Every row gives one point. The points of each table are mixes of a few directions, plus a little noise. Count the directions of each table, and those that both share. Where both have some left over, give the other angles between the two spaces (their principal angles), to ten degrees, smallest first.

First (4 x 2):
[[ -6   0]
 [ 15  -1]
 [-63   4]
 [ 54  -3]]
Second, 7 rows:
[[ 31  -2]
 [ 43  -3]
 [ 27  -2]
 [-38   2]
 [  0   0]
 [ 21  -2]
 [-84   5]]
Directions: first 1, second 1, shared 1

First, 5 rows:
[[ 29 -32 -12 -42]
 [-33  38  10  50]
 [ 25 -17 -29 -28]
 [  3 -24  40 -23]
 [-23  36 -10  43]]
Second:
[[ 16   2 -45  -7]
 [ 16 -34  27 -38]
 [  5   5 -22   2]
 [-28  20  34  31]
 [  6 -35  53 -34]
 [-15  43 -47  45]]
Directions: first 2, second 2, shared 2

First, 9 rows:
[[  1 -43  -5  -1 -47  38]
 [  0  -1   0   0  -1   1]
 [ -1  32   4   0  35 -29]
 [ -2  81  10   0  87 -71]
 [ -1  36   5   0  39 -32]
 [  1 -29  -4   0 -32  26]
 [  1 -48  -6   0 -51  42]
 [  1 -46  -6   0 -49  40]
 [  0  17   2   0  19 -15]]
Second (7 x 6):
[[ 33 -29 -23 -24  31  44]
 [ -6   9   5   4   0 -11]
 [-31  48  25  21  -4 -60]
 [-46  33  33  33 -53 -55]
 [-10  -7   6   7 -27   0]
 [ 34 -17 -23 -25  46  35]
 [ 26 -37 -20 -18   6  48]]
Directions: first 1, second 2, shared 1

First (8 x 8):
[[ 31  -6 -23 -31 -22  32   5  33]
 [ 14  -3 -10 -14 -10  14   3  15]
 [ 34  -6 -25 -34 -24  34   6  36]
 [  0   0   0   0   0   0   0   0]
 [-46   8  33  46  32 -47  -8 -48]
 [-17   3  12  17  12 -17  -3 -18]
 [-40   7  29  40  28 -41  -8 -42]
 [ 23  -4 -17 -23 -17  24   4  25]]
Second:
[[ -32   35   10  -14   15   13   22    8]
 [   2  -52    8    1  -15   -6  -15   15]
 [  12  -37    0    5  -12   -7  -15    5]
 [  -2   29   -4   -1    9    4    9   -7]
 [   4   18   -5    2    5    1    3   -8]
 [  -1   35   -6    0   11    3    9  -11]
 [  37   37  -24   17    4   -7   -6  -34]
 [  -5   56   -7   -2   17    8   17  -14]
 [ -14 -121   27   -6  -32   -8  -26   47]]
Directions: first 1, second 2, shared 0; angles 80

First:
[[-11 -26   0 -48  -3  -4  27  32 -18]
 [-13 -29   5 -52  -4  -6  31  28 -21]
 [ 10  27   7  48   0   0 -25 -43  15]
 [-12 -34 -16 -60   2   3  30  65 -16]
 [-12  -8  49 -19 -16 -24  25 -64 -28]
 [  8   2 -38   8  12  18 -15  55  19]
 [ 22  39 -28  73  12  19 -50  -6  39]
 [  9  29  21  51  -4  -6 -23 -66  10]]
Second:
[[ 20 -34  36 -17   4  23 -47   6 -21]
 [ 19 -39  39 -24  -6  26 -54  -4  -7]
 [ -7 -10 -29   1 -28 -45  17  14  30]
 [  6 -38   8  15 -51 -17 -17 -26  -5]
 [ -4  28  18  -6  30  33  10 -13   4]
 [-30  64  10   5  22   5  83 -36  78]
 [ 11 -36  11   3  -1 -57  24  54  19]
 [-14  24 -31  11 -10  -3  15 -16   0]
 [ -8  31 -21  45  -1  15  20 -33 -57]
 [  7   9 -41 -34  39  20 -51  55 -42]]
Directions: first 2, second 5, shared 0; angles 30, 70

First (8 x 11):
[[-18   1 -10   9   3   4 -11 -11 -14  -1  -2]
 [ 71 -51  89 -88 -18 -36  66  40  48  -2   6]
 [-62  55 -90  91  19  37 -65 -34 -40   4  -6]
 [-43 -13  -5   1   3   2 -18 -26 -35  -4  -4]
 [ 39  21  -6  11  -1   3  11  24  32   5   3]
 [ 21 -12  24 -24  -5 -10  18  12  15   0   2]
 [ -7  11 -16  15   3   7 -10  -4  -4   1  -1]
 [ -1 -13  14 -15  -3  -6   7  -1  -2  -2   0]]
Second, 8 rows:
[[-64 -40   6 -25  22  11   4  -2 -27  11 -33]
 [ 67  -9  42  12   3  -4  21  -4  53 -47  70]
 [-18  29 -30  -1 -64 -31   0 -49 -45  41 -64]
 [  8   6 -14  33  30  30  23  20  46   1  -6]
 [ 10  10   4 -13 -21 -21 -26  -9 -27  -6  21]
 [-23  14 -32   2  30  22 -21  47  -5  23 -21]
 [-42   0 -22  20  38  25 -38   8 -22 -11  18]
 [ 61 -10  47 -28 -37 -32  37 -11  28 -11  17]]
Directions: first 2, second 5, shared 2

First:
[[  7  23  33  36 -11   0  19   3 -47 -51  -4 -69]
 [ 33   5  -1 -27  -3  50  20  -4   7  43 -10   0]
 [-12   0  -7  49 -10 -51  -4   2  -9 -52  17 -27]
 [-23 -35  43  52 -12  19  26 -23  -6 -39  44 -17]
 [-51   4 -19 -59  58 -17 -60   5  -6  19 -54  72]
 [ -2   0   1  10  -6 -14   0   3   0 -11   8  -7]
 [ 16 -14 -68   3  16  -4 -10 -18  34  31 -13  40]
 [ 30  17  17 -64 -29  17  10  32  27  59  13   8]]
Second (10 x 12):
[[  6  17 -12  -3  -2 -32   6 -28   5   4  -3 -21]
 [-22 -20  53 -55   0  61 -17  64   0  29   6  55]
 [ -4  21   3 -78  -2 -19 -26  33  20  49 -10  36]
 [-10 -20  34  31  -1  37  21 -14 -17 -23  15 -15]
 [ 19  16 -44  58   0 -51  20 -64  -3 -33  -3 -55]
 [-12 -10  43   2  -3  28  17 -14 -10  -5  14 -12]
 [ 27  44 -81 -25   1 -93 -25 -10  28  23 -28  -3]
 [ -8   3  34  -8  -4   6  16 -25  -6   1  10 -19]
 [ 18 -25 -70  71  10  10 -20  42  -5 -37 -14  23]
 [-14 -24  40   8  -1  54   8  18 -13  -9  13  12]]
Directions: first 5, second 3, shared 2; angles 70

First, 11 rows:
[[  -6   29  -11    9    0   35  -31   24    0   22   -4   -8   14  -12]
 [  -9   47   87  -22  -14  -34   35  -19   19  -32   19   14  -79  -62]
 [ -13   -4   22   -8    5   13   39  -30   25  -36   14  -19  -18  -15]
 [  20  -30   -5   -3   -3  -20   36  -27   -4   -8   20   24    2  -19]
 [ -27    8   16   -6    8   46   33  -25   44  -42   16  -43   -7  -17]
 [   7  -17  -19   10   16   36   16  -27  -25   13   -5    1   13   -2]
 [   6   -8    6   -4   -2  -13   15  -11    1   -7    8    9   -7   -9]
 [  17    5  -26    6  -14   -8  -26   30   -3   27   11   22   26  -16]
 [  -1   -6  -18   13   18   29  -16   -4  -37   26  -29   -5   12   30]
 [  13  -18  -29   12   10   26    3  -13  -26   22   -3    9   23    0]
 [  -7   -6  -22   -6  -23 -109 -105  103    6   16  -47   -4   21  121]]
Second, 9 rows:
[[-29  34   6   7  12  37 -43  25  -5  12 -35 -35  -3  34]
 [-25  27   2   0  -3 -14 -65  55   9   7 -35 -29   1  60]
 [-26  30   4   3   5  13 -51  37   1  10 -33 -31  -1  44]
 [-26  33   6   9  16  54 -30  10 -10  13 -30 -34  -4  20]
 [  5  -7  -2  -4  -8 -27  -4  10   7  -4   4   6   2   7]
 [ 32 -38  -6  -7 -11 -35  51 -33   4 -13  39  39   3 -42]
 [  9  -5   2   7  14  51  47 -51 -16   2  16   7  -5 -48]
 [ 27 -28  -2   0   4  16  68 -58 -10  -7  37  30  -2 -62]
 [ 35 -47 -10 -16 -29 -96  26   3  20 -19  39  46   8 -11]]
Directions: first 5, second 2, shared 2

First (10 x 20):
[[-23 -10  17 -39 -18   7   8 -12  33  -3   1  -1   7  41  73  30   2   6
  -35 -30]
 [ 40   5 -18  55  22 -10 -23  44 -60   1  -3  -8   0 -61 -88 -35  13 -17
   67  37]
 [-11  -7  11 -21 -10   4   2  -2  16  -2   0  -3   6  22  43  18   4   2
  -16 -18]
 [-12   5  -1 -11  -3   2  11 -24  19   2   2   7  -6  14   8   3 -12   8
  -23  -4]
 [ 26  12 -20  44  20  -8  -9  13 -37   3  -1   1  -8 -46 -82 -34  -3  -7
   40  34]
 [-35  20  -8 -25  -4   5  37 -82  58   9   5  26 -23  35   5   0 -42  27
  -71  -5]
 [ -9 -16  19 -28 -16   5  -6  17  11  -6  -1 -10  15  26  67  28  16  -3
   -9 -27]
 [ 51 -19   2  46  12  -9 -48 102 -82  -9  -7 -30  24 -59 -37 -13  48 -35
   98  18]
 [ -2 -17  17 -19 -12   3 -11  27   0  -6  -1 -12  16  16  54  23  20  -7
    4 -21]
 [-24  29 -20  -2   7   1  37 -84  43  12   5  29 -31  13 -42 -20 -48  26
  -55  15]]
Second, 10 rows:
[[-23  -2  12 -23  -7   4   1  13  14   7   6   4  -7  30  37   9  12  -4
  -13 -11]
 [-31   7  36 -38 -29 -13 -34  34  10  12  29   9  -2  71 112  11 -14 -13
  -25   6]
 [-20 -23  11 -37  -7  19  24  -5  32  -8 -14  -8   8  23  46  36  33   7
  -21 -48]
 [ 20  26 -11  40   8 -21 -27   9 -35  10  17  11 -11 -21 -46 -40 -36  -8
   23  55]
 [-14   1 -14   4  22  14  28   2   6   8 -12   8 -22 -14 -62 -11  34   2
   10  -7]
 [ 11 -41 -12 -19   7  33  53 -45  33 -29 -44 -26  27 -32 -14  49  44  23
  -11 -74]
 [-28  17  38 -28 -33 -24 -51  42  -2  17  40  14  -4  74 118  -1 -32 -18
  -21  26]
 [ 45  29 -16  60   5 -32 -41  -3 -51   2  18   5   3 -42 -56 -47 -62  -7
   30  68]
 [ 15  -2 -14  17  12   4  12 -15  -6  -6 -11  -4   2 -30 -45  -4   3   5
   11  -1]
 [ 25 -12 -29  26  24  15  34 -32  -3 -13 -29 -10   5 -58 -89  -2  17  13
   18 -16]]
Directions: first 2, second 3, shared 1; angles 80

First:
[[ -4  40 -36 -25  48 -52 -20  19 -16 -40   0  10 -18  14  29  20  12 -22
   37 -38  42 -27   2  10]
 [  2 -47 -18 -34  -9   5 -10  53 -60  26 -38   8  29   5  18 -31   5  26
   57 -22  -8 -22 -78  34]
 [  1 -16  18  16 -27  23  11 -12  14  16   3  -2  11 -10 -22  -5  -9   9
  -29  20 -18  14   6  -7]
 [ -4   8   0  -2  14  -1  -2  -4   2  -3   2  -9 -14   5  14  -3   6  -5
   12   0  -2   2   3  -4]
 [-17  -9  60  29  21  80  26 -63  30  49  17 -95 -90  18  68 -62  23   2
   29  69 -88  61  26 -48]
 [ -7  24  29  28  11  22  12 -48  42  -1  27 -34 -43   2  12  -2   4 -14
  -20  32 -22  31  52 -34]
 [ 16 -12 -12  12 -58 -22   0  16  12 -14   1  68  82 -29 -91  47 -33   8
  -81 -16  40 -17   6  17]
 [  9  14 -34 -15  -2 -48 -16  31 -13 -32  -6  49  40  -6 -31  36 -10  -6
  -12 -38  51 -32  -7  22]
 [ -3 -21  24  10  -9  37  11 -15   4  29  -1 -28 -16   2  14 -26   4  10
    7  27 -38  21  -5 -10]
 [  3  20 -31 -16  12 -43 -15  25 -12 -30  -3  34  20   0 -11  27  -3 -10
    2 -34  44 -28  -4  17]]
Second (8 x 24):
[[  7  35 -35  -7   5 -59 -15  18   4 -46   6  51  33  -7 -36  51 -11 -18
  -28 -39  61 -31  18  14]
 [ -7  18  23  18  16  19   9 -37  28   3  19 -35 -43   6  22  -9   8 -11
   -3  27 -23  25  36 -27]
 [ -5  23  10  12  16   3   4 -26  23  -8  16 -18 -30   4  12   3   6 -13
   -6  12  -5  14  32 -19]
 [  8 -45 -23 -30 -24  -7 -10  55 -52  18 -36  32  54  -4 -12 -11  -6  27
   27 -28   9 -29 -71  39]
 [ -4 -11  28  17  -7  36  13 -25  16  22   7 -30 -22   0   9 -20   2   5
   -5  31 -35  25  11 -18]
 [ -5 -56   2 -29   3  37   0  33 -56  49 -37 -31  -8  15  52 -62  17  30
   80   3 -44  -2 -77  19]
 [-10  27   7   1  41   3   0 -22  10  -6  12 -37 -55  15  47 -12  18 -16
   30  10 -13  13  22 -19]
 [ 16   8 -13  19 -50 -33  -1   6  27 -29  12  69  73 -30 -94  61 -33  -2
  -93 -16  51 -15  28  11]]
Directions: first 3, second 3, shared 3

First (11 x 32):
[[  6  17  -2  -8  -7  -7  34   5  43 -25  43 -29 -10   7  15 -39 -19 -37
   24 -18  56   1  -3   9 -31 -20 -10 -47 -32   4   9 -34]
 [ 24 -24 -12  14 -16  14 -11  28  11 -31  21  -7   5   9 -25 -35  19   9
   46 -34  35  14 -38  16 -29 -19 -31  -4 -15  30  19 -30]
 [-14  15   2 -12   8  -4  27 -21  13   8   1 -13   0  -6  24   4 -12 -15
  -17   5   7  -4  13  -1  -5   1   4 -14  -5  -4  -6   3]
 [  7 -21 -12   7  15  -2 -20  43 -10   8  -2 -14  27   6  15  52  26  19
  -19  17 -49  -1 -14  33 -33  34  29  17  -3  -9 -17  13]
 [  9   3   9  -8  10 -28 -38  32 -30  19  -5   7  -8  19   1  52 -16  -6
  -26  29 -60 -13  11  11   9  34  76   8  12 -43 -26  30]
 [-12 -40  -4   8  19  21  -3   3 -22  28 -35  -1  44 -17  13  68  53  59
  -38  18 -57   6 -17  17 -25  34  -4  26   2   6  -5  20]
 [ 13 -37  25 -17  13 -16 -32  32 -42  34 -18   3  12  18  -5  90  12  35
  -37  18 -72  -3 -21  25 -26  47  86 -12  -7 -38 -18  28]
 [-10   3  -8 -14   0  22   7 -66 -25  12 -43   9 -12 -13 -11 -30 -17  -5
    4 -42  19  12 -11 -15  30 -24 -24  44  41  50  -6  28]
 [ -7  27  23  10 -34   6  29 -42  33 -29  23  33 -37 -11 -35 -94 -19 -15
   45 -11  88  -1  29 -62  52 -60 -74 -45 -15   1  49 -49]
 [-14  20 -31  25   2  15 -13 -12  -3  -7 -19  16   4 -17   1 -29   7  -3
    5   9  -7  -2  23 -15  43 -11 -50  65  38  24  -5  14]
 [ -3  37   8  -5  -9 -19  21  -4  32 -17  34  -4 -26   6   8 -39 -33 -42
   13   8  40 -10  29 -17  14 -19  -2 -39 -16 -21   7 -23]]
Second (10 x 32):
[[  -5   45  -71   27   13   -4  -51  -16  -31    4  -29   -5   -3  -32
     9  -18   -8  -29   -5  -16  -31   11   31   15   36    3   -4  121
    76   27  -52   44]
 [ -10   20  -12  -11    7    1   14  -33    0    6  -11  -12   -7   -9
    16  -14  -20  -24   -7  -14   11    2    9   -1    7   -7   -2   17
    18   16  -16   15]
 [   2  -11   23   -6  -17    3   14  -39   -2    5    0    9  -11  -18
   -28  -15    9   24   11  -29   41   16   -6  -20   -7  -21  -16  -44
   -22   -3   25  -28]
 [  29  -38   25   16   -3  -18  -54  111  -12   -9   24   24   13   49
   -22   59   22   30    3   60  -70  -23  -14   16   -6   41   53  -19
   -25  -56   10   -4]
 [  -7   -3   30  -33    8   -4   40   -1   18    5    9  -12   -5   29
    25   13  -29  -23  -14   14    6  -17   -8    0  -11    5   26  -46
   -21   -8    3    4]
 [   2   -8    4   12  -19   10    0  -41   -5    0   -5   11   -5  -36
   -34  -26   25   33   18  -37   42   25   -2  -19   -4  -25  -39  -16
   -10    8   23  -30]
 [ -14   21  -21  -13   24    0   19   16   15   -1   -2  -24    8   23
    52    9  -30  -47  -20   26  -27  -21    6   20    4   16   16   35
    22   16  -30   36]
 [ -13  -34    5   17  -10   44   65   -9   56  -27   20  -12   37  -19
     8  -35   56   41   24   -8   64   10  -26   -8  -42  -28 -109  -47
   -53   39   55  -59]
 [  25   -6   10   13  -15  -25  -69   18  -47   11   -6   31  -20   -4
   -52   22    5   25    6   -4  -31   10    8   -7   20   10   50    8
    11  -42   -5    3]
 [  -7   12    6  -24   11   -6   23   -7    7    6   -1  -13   -7   17
    26    7  -31  -31  -15    8   -4  -13    3    4    2    5   25   -7
     4    1  -13   19]]
Directions: first 6, second 4, shared 3; angles 40

First (10 x 32):
[[ -4   5  -9  16   1  -6  -4  12   5   0   6 -13 -14   0 -22  -1 -11   9
    0  -8 -21  17   5  13  16   7  -7 -10   1  10   5  18]
 [ 38  11 -18 -15 -27 -20  10   6   0 -36 -43  23 -54  12 -34  26  -8  19
   -1  -8 -47  57  45  19  23  12  -6   9 -16  10  -2   2]
 [  7 -34  77  -1  -5  18   0 -19 -14  35  -1 -14  33 -59 121 -27  13 -44
   20  69  41 -98 -36 -38 -22 -13  38  15  15 -90 -27 -30]
 [  5   5 -22 -32   3   4   0  -4  -5 -37 -11  26   6  31 -27  18  16  -1
  -14 -20  14  13   2 -20 -38  -8   4  15 -23  22   9 -20]
 [-28 -17  56  32  13  13   5 -22   4  98  41 -35  48 -57  97 -45  -4 -19
   24  42  39 -79 -34  14  37  -5  -1 -19  59 -43 -21   7]
 [-12 -20  40  43  -1   3 -18  20  -1  15  17 -49  -3 -45  41 -25 -16 -19
   11  40 -10 -43 -29 -15   4   3  20  -8   3 -55  -6  17]
 [-21  -2 -27 -30  26  19 -13  -1  -7 -45  14  16  40  42 -32  10  25 -14
  -22 -28  45 -10 -29 -46 -77 -19  12  15 -33  27  19 -23]
 [ 15  13  -9 -12 -11 -10  17 -13   5  18 -15  20 -14   4  -4   8  -3  18
    4  -9 -13  26  31  34  38   7 -18  -2  18  18  -8   1]
 [ -6  24 -48  16  -1 -15   0  16  13  -9   5  -2 -30  27 -75  13 -17  33
   -8 -41 -41  67  26  40  37  15 -30 -18   0  57  14  31]
 [  4  15 -43 -23   2  -4   1   4   1 -40 -10  25 -11  44 -62  23   6  16
  -16 -38  -9  46  17   0 -17   0 -10   6 -22  47  17  -3]]
Second, 11 rows:
[[ -38   -5   -4   33   23   10  -22   21    4    2   42  -38   22   -4
   -14  -19   -8   -9   -4   -4   11  -21  -39  -16  -19   -4    5  -15
    -4    1   15   21]
 [ -34   -5   -2   29   19    9  -20   17    3    2   37  -35   21   -3
   -12  -18   -7   -7   -4   -4   10  -18  -33  -15  -18   -3    3  -13
    -4    0   13   18]
 [ -49   -7   -5   45   30   13  -29   28    5    4   55  -51   29   -5
   -19  -24   -8  -12   -6   -7   15  -26  -50  -21  -27   -4    5  -20
    -6    2   19   27]
 [ 102   16    9  -91  -61  -26   59  -55   -9   -6 -111  104  -61   10
    40   50   19   23   14   13  -30   54  102   44   52   10  -11   42
    12   -3  -39  -56]
 [  -8   -2   -1    7    4    1   -4    4    0    1    8   -7    3    0
    -2   -4   -2   -1   -1    0    2   -4   -7   -3   -4    1    1   -3
     0    1    3    4]
 [ -63  -10   -7   55   38   17  -37   34    6    3   70  -63   37   -6
   -24  -31  -13  -14   -9   -8   19  -35  -63  -28  -31   -6    7  -27
    -8    2   23   33]
 [  44    7    3  -38  -26  -11   25  -23   -4   -4  -48   45  -27    5
    16   22    8   10    6    5  -13   24   45   18   22    4   -5   18
     6   -3  -15  -23]
 [  12    2    2  -11   -6   -1    6   -5   -1    0  -12   11   -6    1
     5    4    1    3    2    0   -3    6   11    4    6    2   -1    5
     1    0   -5   -4]
 [ -74  -11   -8   65   45   19  -43   41    7    5   81  -74   45   -7
   -28  -36  -14  -17  -10   -9   21  -40  -75  -31  -38   -8    8  -29
    -9    2   29   41]
 [  36    5    4  -31  -20   -9   22  -18   -4   -2  -40   36  -20    4
    13   18    7    7    4    5  -11   19   36   15   20    4   -6   15
     5    0  -14  -20]
 [  73   11    7  -65  -44  -19   43  -40   -7   -5  -81   74  -45    7
    29   36   15   17   10    9  -22   40   74   30   38    7   -8   31
     9   -2  -27  -39]]
Directions: first 4, second 1, shared 1
